Each row is a point. A path goes straight from each point to the next, and from the last back to the first. The post is the endless flat space through its rows: a point in 2 columns, a line in 3, a plane in 4, and so on, so that a path can go around it. How many times does the path go around the post? Going back the other way cancels.

Post:
[[ -5  33 -38]
 [ -7 -35  24]]
Path (8 x 3):
[[-43 -14  26]
 [ -9  -8  59]
 [ 46  16  -3]
 [ 27 -20 -25]
 [ 12 -54   0]
 [ 25   1  -4]
 [  7   9  37]
 [-33  54  34]]
Times around: 0

Post (8 x 9):
[[ 14   3 -32  26 -10  65 -48  -9   5]
 [ 29 -16 -45  -5  66  48  -2 -12  39]
 [  1 -40 -31 -80 -10  43 -60  -3 -60]
 [-11  14 -17  29 -44 -21  59  55  33]
 [-36 -21  53  20 -43  -9  64  38   2]
 [  4 -12 -12  12   7 -14 -23 -52  21]
 [  3 -10  30 -53 -11   6  13  45  42]
 [  5 -24   1  26  25  -6  -6  43  28]]
Path, 27 rows:
[[-16 -32 -15  34  39 -11 -12  14  31]
 [-31  27 -13  -3 -37  18  29  39   2]
 [ -1 -26   1 -27  32  38 -37  -1  22]
 [-32 -76  46   2  32  15  26  17 -12]
 [  4 -51  39  36 -21  11  18  24  -6]
 [ 32  -7 -28  22  17  51 -24  -3  -1]
 [ 33  47 -33  -3   4  21  17  51  60]
 [-14 -15  -6 -14  16  45 -53  -1 -14]
 [  5  48  -9 -27   2  -9  18  10  23]
 [  0  -2   6  -7  30  32 -17 -16 -56]
 [-34   8 -15  -7  15 -26  32  26 -11]
 [-19 -12 -76  20   4 -15  33 -25   0]
 [  5 -48 -34 -29  25  -9   5  22  19]
 [  2 -58 -25 -33  -2 -13  22  16  23]
 [-32 -40  50 -62 -30 -10   7  35   9]
 [-23 -16 -11 -50  -4   7  13  15  -9]
 [-15  15 -17 -33  21  -1 -14  19 -26]
 [  8  -9 -10 -48   2   2  -7 -24  -2]
 [-15  18 -50 -26  45  16  27 -27   4]
 [-26  26 -94  46 -55  -7  13  22  -7]
 [-12 -73  45 -12  17  19 -24  22  14]
 [-32 -33 -47 -14 -26   3 -32 -31   4]
 [-15 -24  37  14  28  30 -12  34  14]
 [ -2  40 -24 -41 -23 -24  -1   5 -20]
 [ 14 -30  50  30  24 -14  14   4  21]
 [ 30   8 -41 -26 -48 -14 -15  47  39]
 [ -7 -38  15 -54   2   9   1   0  20]]
Times around: 0

Post, 17 rows:
[[ 45  20  10  22  34   7  13 -19  11 -29 -11  37  42 -23  42  40 -38  37]
 [ -9  -1  26   2 -14  15  13   4  -5 -40  50 -88  37 -18 -45 -32  28  16]
 [-24  11  42   2  -6 -20  24 -33   5  32  42 -27   3  24 -43 -20  27   9]
 [ -7   6  29 -20 -81   6  12 -11 -10 -30  20 -17  14  22 -43 -11  68  36]
 [-15  44  15  -2  15  37 -18  19 -12   1  21 -19  21  13 -40  -9  66  13]
 [-25  25  49 -58 -35  30  -8 -58  17   4  12 -44  24 -27 -42  -9  55  12]
 [ 15  21 -41   3  21 -23  20   6  20 -20 -59 -10  12 -14 -16  37 -49  18]
 [-39 -10  39   4 -24 -11 -45 -40 -31  -2  -1 -65  36  12 -23   7  46  26]
 [ 17  14  14   1 -45 -15 -36  19  27  22  12 -39  -5   2  37  19  35 -38]
 [ 21   5 -53  31   0  37 -24 -23  10  -7   9  28   9  -5  10  28 -80  26]
 [ 15  41  32   6  -6  35  14   7  -6 -36 -11 -13 -19  -3  -3  50 -83  25]
 [ 11  35 -21   2   1 -10  -7  31  16  11 -14  14  10 -19  37  17 -81  95]
 [-14  -7 -22 -19   4  25  31  22 -22   2 -11  18  35  -6  51  41 -66   7]
 [  2   0  24  -8 -22 -29 -27  -8 -30  45  56 -36 -13 -24 -26  44  61  -3]
 [ 25   7  -8 -48  30 -16 -20   5  -9 -35  -1  19 -10   9  19   3 -56  16]
 [ -4  -4   7 -23  -5  33  17 -41   7  -5  29 -85 -17  26 -17  13  84  45]
 [  1  -5   2  39  10   8  10  10  -6  -8 -34  26 -35 -45  44  -1 -39  19]]
Path:
[[ 19  72  25  -7  38  -8 -15  17 -26  -9  11 -32 -19  -3 -13 -38 -16  10]
 [-15 -15 -20 -64   6 -26 -12 -80  -6  24  25 -19 -10  10  20  -1  14  35]
 [-10   4  25 -14  -3 -18  -9  -5   4 -26  28  -2  -1   3 -22 -20  25 -20]
 [ -7 -37  36   0 -23  33  36  17 -29 -15  12  72  17   8  13  21  19  31]
 [ 13 -14  22   9 -20  51 -11  19   8  31   6 -37 -15   8   1  16  -4  16]
 [ 46  36  36  -1 -40   3 -28  14 -11  14   8 -46 -14 -46 -22  -7  10 -10]
 [ 12  13   3  19 -16  -6 -17 -26 -10   0  41 -42  12  21 -23   4  44   5]
 [ 16  24  -3   5  -6 -26 -19  30  -6 -23  57 -57 -18  10  18  48 -18  22]
 [  3  19  24  -4 -21  21  19   2  -7 -38  27 -15   9 -13 -21  28 -27  -7]
 [-15  13  54 -26 -26 -21 -29  -5 -21 -19  30   3  10  -4  -1  52  23  46]
 [ 40   1 -25  10  12 -30 -40  66  11  17   8  14 -25  23 -39  27  40 -12]
 [ 38 -12  46 -30 -27   4  24 -17 -19 -41 -19   8  27  53 -19 -38  24  40]
 [-30  13 -21 -10 -30  58   8  10 -35 -24  16 -15  23  19 -21 -18   2  44]
 [-14  12  -9  26 -27  51 -19 -50 -30  -9  63 -36   1 -25 -17   5  31  14]
 [-37  18  -5  16  74 -19 -12  25 -28   5  12  15 -60  33   3  26  18   1]
 [-16 -13  28  47 -30  18 -20  -9  13 -23 -23 -34  15 -13   8  52   7 -38]
 [  3   4  28  58   8 -53   9  18   4  23  62  23 -19 -16   6  19  19  50]
 [-27   2  -2 -13 -10   4  -4   1   4 -11 -48 -20  41  16 -35  39  29  15]
 [  5  35  12   6 -29 -34 -13  45  -8  62  -7  -8 -17  28 -60  -9 -35  -9]]
Times around: 3

Post:
[[ 43  34  20 -24 -49  -1  27  28  10  22   5   1   8  39 -26  -9  -3   6]
 [-20 -23 -42  20  11  21 -25  32  44  38 -59  35   7  30 -24  12 -36 -26]
 [ 22 -13 -22 -52   2  37  -5  31  14  -8  38  11   6  30  44  -4  29  18]
 [ -3 -19  26   3 -30  -4  45   2  14 -33 -18   5  33  38  -3  23   9 -35]
 [  6 -47  11  20  45  -2  -3 -68 -38  36 -36  16  22  -3 -13   7 -66  -3]
 [ -6 -54  -6  -5  19 -23  11 -40 -19  15 -17 -13  18 -14 -28  41  42  -5]
 [ 47   0   3  -7 -66  35 -38 -39 -47 -36  15 -63 -10  25 -20  40 -20   4]
 [ 29 -33  31  38  26 -13 -74   8 -19  18  30 -26 -19   5 -40 -48  24 -17]
 [ 43 -36  47 -11 -29  66   7  12 -26  -9  55  12 -11 -37   5   0  32 -43]
 [-17 -62  30  22  22  17 -59  18 -14  31 -46  34 -25 -15 -13  32  20  47]
 [  8  38  10  18 -66  43 -17 -16 -77  11  30 -27  73  11  -9 -54  36 -28]
 [-23 -34 -25  -7  40  29 -18  -2 -17  21 -59  32  51  57 -52 -31  16   4]
 [ 42   1  29 -46 -21 -32   8 -46 -48   0 -17  -1  31 -25   7 -23  33 -25]
 [ 12  28  13 -36   8  -7  34 -15 -64  18 -22 -48 -18  32  13 -40  26 -11]
 [ 31  26 -22 -20  27  -1  28  10  -9 -62  43  22  16  -8 -28 -15   0  -2]
 [ 25 -21  25 -20  15  40  20 -35  10  -6  -3 -25 -40 -14  14 -20  29  40]
 [ 19  18  46 -10  13  58   5   3  12 -23 -12 -22  74 -25 -39  17 -20  13]]
Path, 15 rows:
[[-29  -8  29   8  45  11  19   4 -34   1  39 -51  49 -52 -15  22  -7  -1]
 [ 31 -30  26 -39 -28 -17  -4  -6  -4  11 -71  13  12  37 -11 -69  41  27]
 [ 47  19   0  -2 -25  28  24 -38 -35  -1  15 -48  54  10 -45  10   9  29]
 [ 22  -3  26  -4   6 -25  38 -10 -18 -57  -5  -1  12 -14 -44  31  33 -19]
 [ 14  11  44 -23  63  39  37   0 -68 -28 -21  21  18  32 -31  12  -2  14]
 [ 44 -38  -1 -14  11  28  10 -29 -18 -26   2 -14   4 -12 -10   4  53   6]
 [ 37 -48 -15  11 -24  69 -11   5  -6 -24 -10  11  17  13 -24 -54 -16 -29]
 [ 42 -46  -7  12  20  46 -21  -9 -38 -36   2 -22  19 -17  10   8   6  -9]
 [ 45 -30   1  -7  -4  17 -31 -32  11  24   5  14 -12  25  10   2   1  26]
 [ 32 -33 -17 -15 -20  57 -46 -40 -36  25 -10  70 -43   3  -7  16 -54 -31]
 [-32  19  56   7 -14  23   1  11  -6 -23  14 -10  17  19 -27   6  -6   7]
 [ 35 -81   1 -48  -6  20 -42 -39  -6  25  -5 -25  30  29 -39   6  -3 -16]
 [  7 -49  11  11  13  17  18 -19 -22  13 -59 -18   8 -23 -13  10 -21  25]
 [ 10 -77  48   9  21  46 -35  30 -28 -11 -30  -5  31  32 -15  17  17  48]
 [-16   9  18  -7 -29  -4   9   3 -42 -20 -27 -22  30 -29 -20 -16  16  -7]]
Times around: 1

Post, 17 rows:
[[  9  -7 -20  18   3  14  -8 -13 -37 -13   7   5  19  24  48 -26 -16 -14]
 [ 24  18 -45  17 -14   7  -6 -21 -11   9  40  -9  -8  41  -7   5   6   7]
 [ 14  -9  -2  31   9  26  33  17  -9  41  40  11   6  25  43   0   2 -12]
 [  5  10 -28  -4 -17  23  13  -5 -23  18  16  38  17  44  28 -42   5  36]
 [-38  34 -19   6  57   3 -38  24  33  18  33  13 -20 -10  12  -9 -20  13]
 [  3  -1   8 -21  70  13 -38  11   5   5  21 -10 -50  16  14  11  24   3]
 [-15   2  24  20 -26  20 -14   5 -41   5  27  28   7  21  -2 -29  15  -8]
 [  0 -18 -23 -21 -21  17  47   6  33 -26 -62 -15  11 -39 -18  13  16 -27]
 [  0 -14  -3 -40 -23   3  46   0   0 -13 -26 -12 -28  -7  -4  -1 -36 -31]
 [ 17  13  14  12  -9  47 -10  11  -8 -10  49  53  40  49   7   5 -14   7]
 [-13 -16  10   4 -22  -4 -17 -20 -12   0  19  29   5  22  34  28   0  13]
 [ 23 -26 -47 -31   2 -12  27  33  16 -10 -28  25 -22 -38 -23  -7  -9 -37]
 [ -1  -2   7  22 -12   0  -6  29 -51   7  12   0  14  58  25  19  -4  19]
 [ -9 -18  11   8  60  -1 -63  22 -11  42  41 -23   2 -20 -12 -10 -22  34]
 [ -8  -7 -59 -17  -8  42  27  -2 -12  15 -43  20 -28 -12 -27  24 -21 -18]
 [ 25  19 -25 -28   3  -9  31  -3  18  20 -76   1 -15 -42 -10  22 -32 -38]
 [ -2  10 -27 -27   8  -7  54  -3 -27 -16 -28  -1 -20 -61  -1  44  -9   1]]
Path (20 x 18):
[[ 10  31   5  -9 -19  43  47  13  27  -8 -31  23  19   2  52  -9  20  13]
 [ 12  -1 -26 -11  -9  29 -23  31 -45  31  40  10  -7  17 -44  17   7  28]
 [-12  -6 -72  24  52  54 -12  21 -16  95  41   4 -32  17 -36   1  -9 -29]
 [ 31   1   5 -17 -22  19 -28   1  -4  11  35  29 -21  84 -49 -12  26   3]
 [ 47   7 -25   6 -18  28  17 -13   4  -9  21  28  11  38 -12  17  -9   6]
 [-11 -17 -21  25 -25  -3  37   0   3   4 -78   6  -4 -19  71  26  -1 -26]
 [ 26  -1 -26  15  41  29   6  45  -4 -21  21  27 -21  36  20 -10  19  -1]
 [ 24  13  12  -3 -17 -27   6  14   7  11  41   5 -33  -2  -2  20   0 -19]
 [-15  40 -47 -24 -18  52  35  22 -14  -8  42  77   7  -4 -12  27  28  35]
 [ 26  -3 -34 -36  39  -3  33  -2  21  28  13 -52   9 -31   7  -8 -36 -21]
 [ 29  -8 -11   1  -7  43  19  16 -17  81  20 -16 -13  15  12   1  -9 -22]
 [  0   7 -38  22  12  49 -33  18  33   3  40  31   2  -9 -32   7   9  41]
 [-26 -14 -10  -1   2   6  16   9  16 -15   6 -32  -7 -27  -9 -14 -18  18]
 [ 16 -20   4 -19  -3  10  47  -1 -36 -30   6   2 -35   8  16  28 -13  19]
 [ 11  18 -47 -17 -15  13  21 -33 -25 -10   5  -4 -20  14  27 -30 -21   7]
 [-39   6   5  -6  22  18 -42  10 -23  21  20 -14 -17  -3   0  -9 -12   7]
 [ -4 -31 -56 -10   2 -32 -28 -24 -48  78 -31 -23 -15 -11  -9  10  -8  19]
 [ -2 -14  23 -37   0 -18   7  -8 -39 -43 -17  34  19 -29   8  -1 -20 -53]
 [  0  15  13 -32  21  15   8  33  12  31  -5 -15 -12   2   3  43   6 -24]
 [ -8   3  19   7  -7   4  -4  36  41   1  -8  -6  36 -23  16   9 -11 -20]]
Times around: 1

Post (17 x 18):
[[-53   3 -38  -2 -16 -14  24   5  -6  -8 -18 -12 -11  15  30 -15 -13 -15]
 [ -3   6   8  11   5 -24  40  27   9   0   1   5  24 -16  25   8  10  10]
 [ 41  15  84 -30  32  11 -95 -15   3  23  -8 -13 -29  50   8   0 -12 -82]
 [-62 -18  39 -14   1 -32  11  43  30 -25 -17  10 -18  18 -21   3 -37 -31]
 [  0  14  -8  -6 -24 -25  47  -8   0 -28   6   8   5 -36 -14 -11  27 -10]
 [-13  19 -22  -7  11  -2   7   5 -17 -23   1  28  -4 -28  15 -30  15  16]
 [ -2  14  13  11  11  20  47 -14   1  11  -1  31  -7 -50  10  30 -17 -19]
 [ 16  -4 -18  -3 -10 -12  22 -22  40   4  -6  39  19 -41  -7  15 -14   5]
 [ 37 -12  19  28   5  25 -11  36  25 -23 -39 -25 -18 -19  13  17 -29 -64]
 [  1   9   4 -30 -31  32   4  14 -24  26  42  21  55  47 -19 -25  32  17]
 [ 19  29   0 -39  -6   8  -2   8 -28 -13  17 -34  32 -15  11   2  -6  12]
 [ -1 -26  22  24 -11 -15  12   8 -14 -32   7  10  -1 -10  10  42  -8  -4]
 [-55  -3  -5  19  52  13  18  11  44 -16  36 -29 -13  44  11 -39  22  25]
 [-12  19 -22  32  14 -24  -2 -17 -29  -8 -23  20  36  23  -4  26 -19 -16]
 [-22 -24  28  13  19  -9   6   6   1  10 -51   7 -18   9 -12  14 -13 -11]
 [-35 -26  53 -43  10  33  22  47  29   2  14   5  39 -51   0  53  46 -23]
 [-33  33   6  27 -32 -26  16   5   5 -13  -6   1  -7 -27  -3   7  10  13]]
Path, 25 rows:
[[ 22 -10  37 -48 -32  21 -27  16  15 -16  11 -38 -16 -37 -11  10  62   2]
 [ -8  -4  23  11  15 -13 -26  14   5  38  55  42   9  27  18   1 -17  10]
 [-73  11   9 -16 -68 -13   9  45  16   9  -3 -54  23 -21  47  26  21  -7]
 [-19  33  57   2  39  16 -21  -8  18 -26   8 -10 -22  -4  -1  20   1 -34]
 [-39  -2  21 -23 -25  -2   8  18   2  -4   3   9 -10  -2  -3   9  20   7]
 [-51  32 -28  -4 -54 -63  32 -36  12  20  31  11   6  -2  -8 -16  28  75]
 [-42  -7  69  21  27  -1 -17  18 -16  21  22  -7   8   4 -39  -6  90   3]
 [-20  21 -20  54 -18   8 -27  -9  32 -14   1 -32   9  35 -31 -32  21  33]
 [ 45  41  16 -34 -28 -21   9 -10 -24  -6  11  40  43 -23  45  22 -23   5]
 [ -9   9 -43  -5  -2  -5  45 -31   5   8  -6  32   2   6  15  18  16  18]
 [  5  13 -16   0  39 -19   9  -1 -21  -9  37  -1  46  22 -20  21  -7  18]
 [ 13  17  57  -4   4   6 -38   7 -18  -7  53 -19  18 -22  37  54 -23  24]
 [ 11  15  -4  -7 -27  20   3 -31  -8 -32  34  16  23  12   1   8 -43 -47]
 [ -3  -6 -14 -63  40 -22 -40  -2  34 -39  13  40   5  13  19 -45  35   0]
 [ 37 -13  40 -23  21   0  25  -6  -6 -10  33   4  30  35 -31  28  27 -29]
 [ 41  30  19 -20 -30 -40  -3  -5 -34 -28  33  19  16 -58 -23  28 -23  10]
 [-59 -13 -49   4   6  26  45  18  38 -31 -18   8  -7  17 -36 -29   0 -30]
 [  0 -24 -12 -17  10 -13  -5  39  15 -48 -30 -21  14  56  24 -36  61 -18]
 [-29 -36  29 -30  33  13 -18   8 -20 -33   3  16  49  -8  13  26  38  -2]
 [-42  -6  10 -21 -40 -21  -7  -6 -53  28 -37  21  28 -12  -6  22 -11 -18]
 [ 26  19  -6   6 -37 -36   3  40 -26 -42  40 -30  19 -16  15  12   2  41]
 [-35  -5  36 -39 -10 -11  48  19   4  25  -7  47 -18  33 -29  -4 -69 -10]
 [-17  21  17  10   8   5  31  -3  22 -11  16 -21 -22  16  36   4  12  54]
 [  3 -71  55 -15  46  14  14  33  37 -34 -25   5 -15 -72  52  40  -4  -3]
 [ -2  33  83  25  -5  57  24  44  52  -8  46 -74 -50 -37  29  29  57   5]]
Times around: 2
